Rows are points. Examples show where two turns around zero, p and q, send a point. Write where each new point lands after one turn and then the other. Backwards means that the second turn is done in reverse. Each puzzle has new turns, and all numbers are rounded.

Turn p:
[-11 -32 -29] -> [-34 -10 -27]
[28 28 13] -> [18 -5 37]
[-28  27   4] -> [ 35  -4 -17]
[  1 -43  11] -> [-33  28  -8]
[-4 32 12] -> [33 -3  9]
[ 14 -12 -12] -> [-20  -8   6]
Turn q:
[-35  24   6] -> [-22  28  25]
[-18  12  47] -> [-16  46 -17]
[ 20 -15  -9] -> [ 14 -20 -11]
[  8 -21 -20] -> [ 22 -20   5]
[ 26   0 -24] -> [  1 -35  -3]
Where do these land?
q, then p backwards: [21 -8 48] -> [-48 -22   5]
p, then q: [-29  15 -22] -> [ 23 -31   5]
q, then p: [ 33 -12 -14] -> [-38  -2  -4]
p, then q: [ 19  28 -10] -> [ 20   8 -28]
p, then q: [-14 -14  16] -> [-21  -9  12]
q, then p: [-29  -8 -18] -> [13 24 22]

Turn p:
[ -4  25 -13  -5  -4  13] -> [-2 -7 25  4 18 -5]
[  3  -4 -24  -6 -10  11] -> [ -1   1   1   4  15 -25]
[ 14  -3  16 -20  22  15] -> [-19   3 -14 -14  20  20]
[-29 -17   6   5  13  10] -> [-29 -10  -8  12 -18  -1]
[ 10 -15 -14  16  21 -27] -> [ 23  -8 -30  20  -4   5]
[ 15 -10  -3  23 -24  -3] -> [ 18  28   0   7 -11 -13]
[  9   7  21 -14 -11  -3] -> [  2   8   7 -26  -1  10]
[-13   1  -7  15 -25 -29] -> [ 27  -6  10   2 -29 -16]
[ -5  16  16 -13  18  13] -> [-19  -9   9  -7  11  23]
Turn q:
[-10  -7 -14  29 -10 -11] -> [ 12  -1  13   3   1 -33]
[  1 -32 -16 -12   6  16] -> [ 21 -20 -27  -8   9   2]
[-14   8 -10 -10   9   7] -> [  3  -2   7 -17  12  10]
[-11  12  48 -13  10  12] -> [-31  34 -17 -16  -6  17]
[ 36   1  -9  -1 -33   9] -> [ 25  -3   1  32 -27  13]
[-16   6  -7  -6  -5  -2] -> [  3  -2  11 -16  -2   1]
[  2  -6  19  23   6 -14] -> [-18  10  -6  11   1 -24]
[-12  10   2 -14   1 -15] -> [-15  -6  12 -14  -6   5]
[ 23   9 -12   3  15  -2] -> [-2 -9  6 23 16 10]
Where do these land?
q, then p: [  1 -17  15  23 -30 -21] -> [ 37  -1  10  -9 -26 -13]
q, then p: [ 34  -3  -5 -19  -2  -7] -> [-13  23  -4  21 -10 -18]
q, then p: [-18  48  -2  -5  -5  19] -> [-23   9  27 -21  15  32]
p, then q: [  7   3   9 -15  14  -3] -> [  9  -5 -10  -9  11  12]
q, then p: [  0  15  -8 -10 -13 -18] -> [-12  15   2 -15 -18   0]
p, then q backwards: [ -9 -14  -5  17   4  -7] -> [ 17 -10   8   4 -13  -3]
p, then q: [-24  -7 -13   4   5  12] -> [ -2   0   2 -10  -3 -29]
q, then p backwards: [-13 -25  10   9   5  15] -> [ 19 -25  -8 -12  -5  -6]
p, then q backwards: [22  1 -1 -3 22 10] -> [ 8  2  3 -2 25 19]

Turn p:
[ 13 -43 -17 -19  -8  -3   7 -15  -6] -> [-21  -9  -2  13  -6  25  22   3  35]
[-17 -38   5  -1 -10 -21  32 -22 -13] -> [-20 -31 -17 -20  19  30  15  -4  20]
[-10   1   1   0  20   3  31  23  18] -> [ -2  13 -29   4  20   8 -27   9  -4]
[  4  11  -6   7  14 -11  -9  -3   3] -> [ -9   6  11  -3  -8   0 -12  -6 -12]
[-33  16   5 -12  18  11 -27  -7   9] -> [  9  18 -17 -25 -33 -11   2   0 -17]
[  3  12  -3  16 -14  -8   6   8  21] -> [ -2   6  -1  12  20  -9  -1 -19 -15]
[ -6  29  -5  -5  -7   6  -9 -14 -12] -> [ 20   8  17 -12  -7   4  13   1 -18]
[-3  2  2  7  1  0 -1 32 -7] -> [ -5   4  -2   2  14 -21  -8  20  -3]
[ 34  17  21 -28  -8   2 -13   0  -4] -> [ 23 -20  13  32 -23  -1   2  11 -12]
[ 16  -7  -3  34  -5  20 -17   0  -9] -> [  6   6  26  -2   5 -25  -5 -13  25]
Turn q:
[27 12 -7 27 -3  0 30 25 10] -> [  5 -24 -41  13 -17  13 -19  -2   6]
[  3 -13 -19  14 -15  28   6 -27  -2] -> [  7 -15  10  -8  -9 -28  -5   6  34]
[-11  -4   0  12   0  -2  -6  -6   2] -> [  0   5  12   5 -11   0  -1  -4   4]
[ 26   6  -4 -38  11  -8  19   7   2] -> [-13 -10 -30 -21  30  11  12   1  -6]
[  5   2  25  -1  14  -3 -19 -13   7] -> [ 14  15  12  10  18   9   8 -18   2]
[-10 -33   5  12 -20 -15  -7 -19   3] -> [ -3  17  29 -13  -8   7 -24  -1  20]
[-18  17   3 -22 -28 -15  16  16 -20] -> [-29  -2  -4  -7   6 -14 -22   9 -37]
[-11  10  -2 -15  -3 -19 -40   6  -7] -> [ 11  13  21 -16  -2   4  11  -7 -36]
[-14  -1  -9  11  -9  14   7   5  20] -> [ -1  11 -12   5 -23 -15  -2   3  11]
[ 17  -2  18 -15  29   5 -15  21 -16] -> [ 17  -1  -3  11  28  23  20  17 -15]
[-16   5 -10  17  25  15  10 -15   1] -> [-10 -10   6  22 -14  -8  23  -4  19]
Where do these land?
p, then q: [ 19  -6 -46   2  -3  -2  -2  48 -20] -> [ -7  16 -16  53 -20  18   5  -7 -33]
q, then p backwards: [-14 -15  18   3   9  12   8   1  18] -> [  8 -13 -23  -5   2  18   1  13  10]
q, then p: [  2   0  -3  -2   7   9  12 -14  -9] -> [-13  -2 -16  -3   2   2  -8  -6   3]
q, then p: [-17  12  19 -23  -3  -2  11 -11  12] -> [ -4   7   3 -29  -4  13  -8  -2 -24]
p, then q: [ -9  -3  16   8  -4 -15   9  19 -24] -> [-7 13  2 -4  2 27 13 23 -6]
q, then p: [-18   9 -13   6  15 -13  -4 -16  12] -> [ 15 -12 -11 -11  12  15  14 -15  -3]
p, then q backwards: [ 21  21  12  11   3 -10   1 -17  10] -> [  6  18  10  20  -9 -19 -13  -7 -11]
p, then q: [ 39 -12 -41   0 -19 -15 -14 -11   4] -> [-13  14   5  51  -5 -16 -20 -17  17]
q, then p backwards: [ -7   0  18 -15  15  -3 -10   2  -9] -> [  3  13 -20   0 -15  -7  10   7  -2]
q, then p: [-16  -5  20  10 -20  39 -11  -1   5] -> [-16 -11  21  15   7 -18 -18 -12 -31]

Turn p:
[  9 -18  -3 -33 -19  29  25   1  22  17  -8 -30] -> [ 31 -10   2  21 -38 -15  25 -10   6 -18 -25 -10]
[ 14  -7   9 -21  32  -5 -25  13 -16  18   7  23] -> [-16  19  29  18   4  22  -9   6  11  11  -9  32]
[-24 -13 -25 -28  -7 -22 -12 -14  31 -23  25 -23] -> [ 42  14 -28  19   2  11   7  42   1   7   8 -22]
[ -9 -22  -7  -1 -12 -33  10 -21 -25  -5   9 -19] -> [ -6 -11  -9  11   1  24  12  11  19 -10  33 -28]
[ -7  -1  30  22  23  -8 -22  -9 -24 -22  22  16] -> [-26  -4  -9   8  35  20 -12 -10  -2  36  16  11]
[  8   5 -28  12  12  -2 -23   2 -19  15  21  26] -> [-18   3  23  -8  -3  26 -33  20 -14   8   0   4]
[-21  37   7  26  -2   9   8  13  28  29   0  14] -> [  9  13   2 -30  -5 -15   1 -17 -50  -6   7  21]
[ 15 -16 -25 -25 -17 -20   2  22  21 -27   4   3] -> [ 21  -9   0  -1  13  -6  12  49  17 -11 -20  -5]
[  1  15  20  26   3  18 -33  10 -24 -30 -33 -24] -> [-51  13 -30   6  12 -36 -11 -16   7  14 -11  -9]
[-10  17 -25   4   5  12  19  -5 -16  -6 -23  10] -> [ -4   1  -9 -37 -20  -3 -17  -8  17  -5   0  -2]
[ 17 -13   8  17  15   5   7  12  -4  -8  -5 -22] -> [-18   1  -3   3  12   5  15 -16   4  -2 -24 -17]
[  0   7  27   9 -24  20  10 -29  23   9 -11  20] -> [ 25 -21  13  -1   0 -34  -6 -31 -12   8  18   5]
[-11 -10  25  11  -2   1  12  34  -8  16  17   0] -> [-20 -12   2   0  -2  12  36  -5 -22   3  -2  20]
[ 13  38  -2  -8  -6   3  11 -21   9  19   6  19] -> [ 24  -5   9  -6  -3  -2 -32 -14 -12 -24  10  20]
[  7 -18  -8  -9  -2  -7  10  -8   1  -2 -30 -14] -> [  4   7   7   0  -6 -11  12  -3  28 -11  -1 -21]
Turn q:
[ 16  32   1  17  33  -6  -4  -7   4  19 -13   5] -> [ 27  24  -3   2   1 -23  -4 -30   6 -13 -18  -8]
[-15 -36  45  25  16  -1 -17 -17  19  -6   5   8] -> [ 11  13 -26   9 -33 -18  28  25 -13  34   5 -17]
[-12  29 -10   8  -1  13 -26   3  15 -10 -16  -1] -> [ 13 -20   6  25   3  -5   9 -26  -5   6 -18  13]
[  2   1 -20   0  12 -12  10  22   3  15 -20  25] -> [ 23  10  26  -2  10   9  11   6   7 -26 -11  -8]
[ 29  -2 -17  -3 -25  -5  10  -9   3   6   1  13] -> [-17   0  -9   4  -3  15   0  -1  17 -35   6  -2]
[-11 -15 -14   7   8  26 -27   2 -13 -17   6 -23] -> [-18   4  11  -1 -12   7   9 -10 -12  33  -9  31]
[ 20   3   5  -6 -12   3  17  12  -5  16  -4   8] -> [ -6  -7   7 -14  -4  -2  -8   4  18 -21  -3 -15]
[ 13   8 -10 -31   1   3  12  -5 -18  27 -14  15] -> [ -3   4   1 -16  13   6 -22  11   4 -32 -29  -3]
[ -5  19 -13  20  -3   2 -11  17  -4  10  -8 -32] -> [  9  -8  17  -4   4 -18   1 -22  17   7   3  31]
[ -9  11  -5  20  27  14 -19   6  13  -8  32 -12] -> [ -5  10   1  -4   8 -13  26 -35 -14  29   3   1]
[  3   5  22 -23 -41  -4  37   5 -48   6  21  38] -> [-47 -10  15   2  18 -10 -38  41   6 -25   9 -39]
[-31 -15 -10   5  -4  -1   0 -21   9  -5  12 -19] -> [ -2   3 -20   6  17   8  11  11   0  28  12  21]
[ -3 -43  46 -39 -39 -48   0  -8 -10 -24  29  10] -> [-23 -20 -25  -3 -16   1 -15  60 -45 -12  54 -16]
[ -5  -3 -11  17  16   1  -2  -8   7 -37 -10 -26] -> [ 14   9   0  15 -12  20  -4 -21  -2  30  14  17]
[  7   6 -10 -19   9  17  19   8  25   7 -20  -9] -> [ 22 -15  -4 -20   5  25  -2 -12  15  -3 -18  -5]
Where do these land?
p, then q backwards: [ 20  31 -20   6   4 -19 -29 -22 -14 -31  -9 -33] -> [ 13  23  12 -10  -8 -13  39 -46 -21  10  10  21]
p, then q: [-16  -7  36   2 -25   7   2  24 -12  15   5  22] -> [-13  17   5   3  16  -3   7  45   4  -3  10 -27]
q, then p: [ 19 -27  -1 -27   2  26  15   9 -18   3  -5 -35] -> [ 17   4   8  24 -35 -26  -1  19   6  17  -1  30]
q, then p: [ -7  -6 -19 -11  -6  -6  -8   3   0  26  23  10] -> [  6   7 -16 -21   2  17   9  -2  22   6  -5  18]
p, then q: [  7  14  -5 -12   5   2  19  -8   2 -20 -35  24] -> [ 19 -11 -26  -1  -3  16  11  -5 -28 -26   1  -8]
p, then q: [-17  -3   8  -5  11  26 -24 -21   7   0  15   9] -> [-13  10  -6  -2  -2 -32  11   1  16 -22 -15  13]
q, then p: [ 16 -29  10 -17 -14  26  26 -30  14   2 -11 -35] -> [ 26   6  18   0 -44 -20  -8  36 -12   9 -22  -5]
p, then q: [-13  27 -22  20  -6 -30 -12 -22 -24  -9  18  -5] -> [-29  -2  17 -13  15   1  17 -23 -31  22  -4  24]
q, then p backwards: [-26  25 -18  28  24   0 -22  17  -2   1  -6 -16] -> [  7  -9  41  -7  13  13  -3  -3  33  10 -12  22]
q, then p backwards: [ 12  -4   3  35  15 -13   0  10  -6 -18  22  11] -> [-18 -15   9   9   3  -9 -15 -16   3  28 -24 -14]
q, then p: [-4 22 -5 30 17 27  2 25  1  1 -4 -3] -> [ 21   9  14  14  12 -11   9 -34  -1 -13  21  -5]
q, then p: [ -6 -22 -10  -6 -16   5  14   8  24 -19 -27  14] -> [ -3 -24   7  -1 -11 -14  16 -14 -12  11 -36  -9]
p, then q backwards: [  5  -4  35 -28  17 -29  30  13  20  -8   8  16] -> [-24   1 -49   9   0 -12  -4   6  30  22 -13 -13]
q, then p: [ 11 -13  -6   2 -33   3   3  18  19  24  24  11] -> [ 30  -9 -23 -12  -1  15  35   7  12  10  -8  -2]
q, then p backwards: [ -3  -4  13 -18   4 -24 -17 -24 -12  31 -18   9] -> [  5  35 -19 -18 -16  -2 -11  21  24  -9   1  -9]

Turn p:
[-15   3   2   6   8  20 -17  16   8 -11  -4   5  -6  18] -> [  5  17  12   8 -13   1  16  -2  -4 -11 -18 -11 -16   9]
[-13 -18  -9 -14  10   3 -12 -10 -10   8  -3 -23  -6  11] -> [-10  11 -12   1  13   8   8   5   1  13 -18  12 -21 -14]
[ 10 -12  -1 -14   3  33  13 -11  11  12 -14   3   5  10] -> [ -1  -7 -11  26  14 -22  -6   6  -9   1 -26  -4  -1   6]
[ 21   9 -12  13  10 -17   0 -13   3   3   8  -1  -2  13] -> [ -7  14   5  -6  23 -11  -1   1   8  -4  24   0   2   5]
[ 23 -22  10  -5   1  -6   2  -3   9  21  -5   7 -16  16] -> [-19  -3 -18  12  16 -13  -2 -26   6  -8  -1  10  -3  12]
[-15   0  -9   2 -21 -11  -6   1  -6  -6  -8  -3  -1  16] -> [  7  -5  -9  -5  -1   6  19  -2   1  -2  10 -11 -18 -12]
[-19   3   0   4 -21 -15 -12   0  10 -11  44  -8   9 -23] -> [-13   1  19   3 -21  27   9   5   6   2  20  -1  24 -35]
[-15   2  20   9   6  -2 -10  -2  -3  -9  22   0  48 -29] -> [ 22  13   8  -3 -10  31 -10  14  -9 -10  -4   7  43 -21]
[-21  13   7  11   0  -5   9   6   7  -8 -14  -5 -18   7] -> [  6 -10  16 -11  -1   6  18 -12 -10  10  -1  -9 -13  13]
[ 22   5  37   0 -11  15  13 -11 -18 -17   2   2  -7  15] -> [  2 -18   2 -22   6 -28  12  -7  14 -21 -24  -1  19   1]
[-12  14 -10 -10  10  -8  19  12 -16  -7   2   6   8   3] -> [  9 -11   0  -9  -3  12   5  28   3   0   7   4  -5  17]
[ 12  14  -1 -18   2 -15 -15  -7   6  16 -11   2 -14  -5] -> [ -9  -4   1  -3  13   7 -26 -14  16   3   4  -8 -15   2]
[ 31  -3 -11   6   6 -10  14  16   7  -9 -11  -4   6 -13] -> [ 13  -4   7   3  -3 -21 -18  -1  -5  -3  22  24  -2   8]
[-19  -1 -10   3  -2  -9  -8  -5  -1 -11   4  14  -6 -25] -> [-12   1   2 -13 -19  16  -9   5 -17   5  10 -10   0  -8]
[ 10  -9 -12   8  -2  26   9  12  -6  30 -11   4  -1 -14] -> [  7   5 -22  19 -14 -19 -12  -1   1  26  -6  -1   6  14]
Turn q:
[ -6  -9  18  -9   0 -12   0   3   8  -3   4   2   8 -24] -> [  5   4   1  -1 -12 -13   5   7 -26  -6 -11  10  -6   3]
[  7   0  -2 -17  -9  21  -8   0   6  -8 -27   9  17  12] -> [ 20 -18   5   0   8   2 -21 -13  15   7 -14  20  -1   3]
[ -5  -4  -7  18   5  16  24  -6   6 -15   8  18 -11  -3] -> [ -1  -7   5   8  11  -3  26  -5  10  -8 -16 -17  -4 -19]
[-1 -5 21 27 22 -7 20 15 10  9  8  4  0 13] -> [-29 -12   9  -4 -17 -26  14   3   2  10   2 -12   3 -16]
[  5 -12   7   7  16  -2  -9  25  15   0 -19   4   0  12] -> [-13   4  13  -8  -6 -23 -10 -14  10  19  -5  10  -8  -3]
[  5  -4  -7   4  -3 -19  -4 -18  -8  -2  29  23   0  19] -> [ -8   7 -13  19  -7   3  20 -10  10 -16  10   6  30  -1]
[ -2 -17  10  -7  29 -10   7  16 -20  -5  -3  -5  14   7] -> [  7  10  14  -8 -25  -9  -5  -1  -8  23  -1  -3  18 -17]
[  9  29 -17 -12  -8  -3 -26 -12 -26  10  -4  -8  13 -15] -> [ 22   2 -20 -19   6  27 -13 -11 -12  -7  26   3   4  17]
[ 15  -8 -23 -16  -8 -11  -2  10 -20 -16  -1  21  -1   7] -> [ 16  20 -20  14  -5   6  -6 -25  10   7 -12  -1  15   0]
[-12  -8  14  28  -7  21  -4 -19   5 -11 -14 -22 -14 -23] -> [  5  -2   9 -16  20   7  26  29   2   5   0   9 -34  -7]
[ 12  12   5 -20  -4   6   7  -6  15 -12  -8  -9 -16   4] -> [  7  -7  12   8  -5   8  -5   4  12  -2 -14  -8 -12  26]
[ 12  -1 -15   6 -24   2  -4 -21   6  24   7 -13   6 -13] -> [ 11  -4 -20  12  18  -3  -5  16  -1 -17  27   2 -11   7]
[  8  -5   0  -9 -10   0 -12   0 -12  15  21   6  -2 -17] -> [  3   6 -14  17   6   5   5  -5 -26   1  14   4   2   7]
[-12  17  -2  -6 -20  11 -21  17  -6 -13  16  -7  -5  31] -> [-23   0  -3  -3  23  22 -10   1   7  14 -12   5  27  20]
[ -7  -8 -16   3  24  10   8  12  23  -5 -11  -4   2  -4] -> [  3   7  26  -8  10 -22  -9  -7   6  -3  -8 -12 -10 -11]
[-24  16  -1  -6   6  -7   3 -12 -17  22 -10 -11 -10  -4] -> [ -8   2   4 -10 -12  30 -14  10 -10 -12  15  -6  -8 -12]
[ -5   6  15  10  -8 -19  22  -3  15   9   3  -9   0  -3] -> [-15  -9  -9  -2 -16 -13   2  23  -2 -14  -3  -9  -8   1]
Where do these land?
q, then p backwards: [-10  -7   5  17  13  -9  21  -6  13  18  -6 -10  -2   7] -> [  9   7 -21 -11 -17   5  -6  -4  -1 -22  16   3  -8  -2]
q, then p: [  1  10  15 -14 -16  -3  -6 -24 -18   1 -11  -1   2  -6] -> [ -6   1 -12  14 -19 -29   3   8   3 -11  -6  -8  -2   2]
p, then q: [ 21  15 -13   8 -13  -3 -11 -20  -3 -18   0  -4  28 -17] -> [ 13  14  -7 -13  -3 -15   7  -7 -33   6   6   1   5  31]
p, then q: [  1  -3  -8 -15  16  18   8  12 -16 -10  -4   4 -18 -25] -> [-19   8 -16   8  -1  11 -25  -8   1   7  -9  26  -6  -1]
q, then p: [-17  10 -15  15   4 -15   7  18   7  34  -7  -2  -1  21] -> [-10  11  16  -1 -15  37   1   3  -6   9  -3  -6  -8 -29]
q, then p: [-13 -24   6  20  11 -33  -7   5   6  21  -2  -4 -15   4] -> [ -5 -17  15 -10 -24  31   7   2   8  10  17 -23   6   1]
p, then q: [  8  -1   4 -11  14  30 -15   9   7 -13  -5  12   8 -10] -> [ -4   3 -17 -25  -2   9  -1  -4  13  14 -10  20 -11  13]
q, then p backwards: [-11  11   5  -3  18  16  -5   6  -2  -9  21   7 -20   2] -> [-21   6  15   9   8  -1   1 -11  23   0  12  -1 -14   6]
p, then q: [ -2 -20   5  28   4 -15   2   5   0  -3 -17  -7  -8  32] -> [  9  -4   2  14 -22  18  14  -5  17 -16   0 -30  10  -6]
p, then q: [-12   2  -3   2 -41  -6  -7 -12   1   5   1 -26  10  -5] -> [ 21   2  -3  10   8 -18   9  11 -25  -8  17 -14 -24  -3]
q, then p: [ 16  -6 -15 -13 -19   9  -4 -26  -7   4   2  -3   8   0] -> [ -4  24   8  10  -3 -26  -1   4   0 -14  12   5   9   7]
q, then p: [-13   1  -6 -15  15 -17   6  10  13   4  -2  -9  -8  11] -> [ 15  -2  13  -8  -4  16   6 -13   8  -6  -8 -12  -5 -16]
p, then q backwards: [ 24   7   9  -1  10  13   4  22  13 -10   5  16 -15   0] -> [ 10   5   6 -19  13 -15  -2  -2  35   1   2   4   0  11]
q, then p: [ 10   3   8 -22   6  19   2  11 -20  -7  17  -1  11 -10] -> [ 15  12 -27  -3  15 -15  -1   2  14   5  -8  11  13  -1]
p, then q: [ -3   2   1   3 -21  -6   5  -9   5 -17   8  26  20  -4] -> [ 21  12  -9  -7  12  -8   7  16 -11  15 -10  -4  19   3]
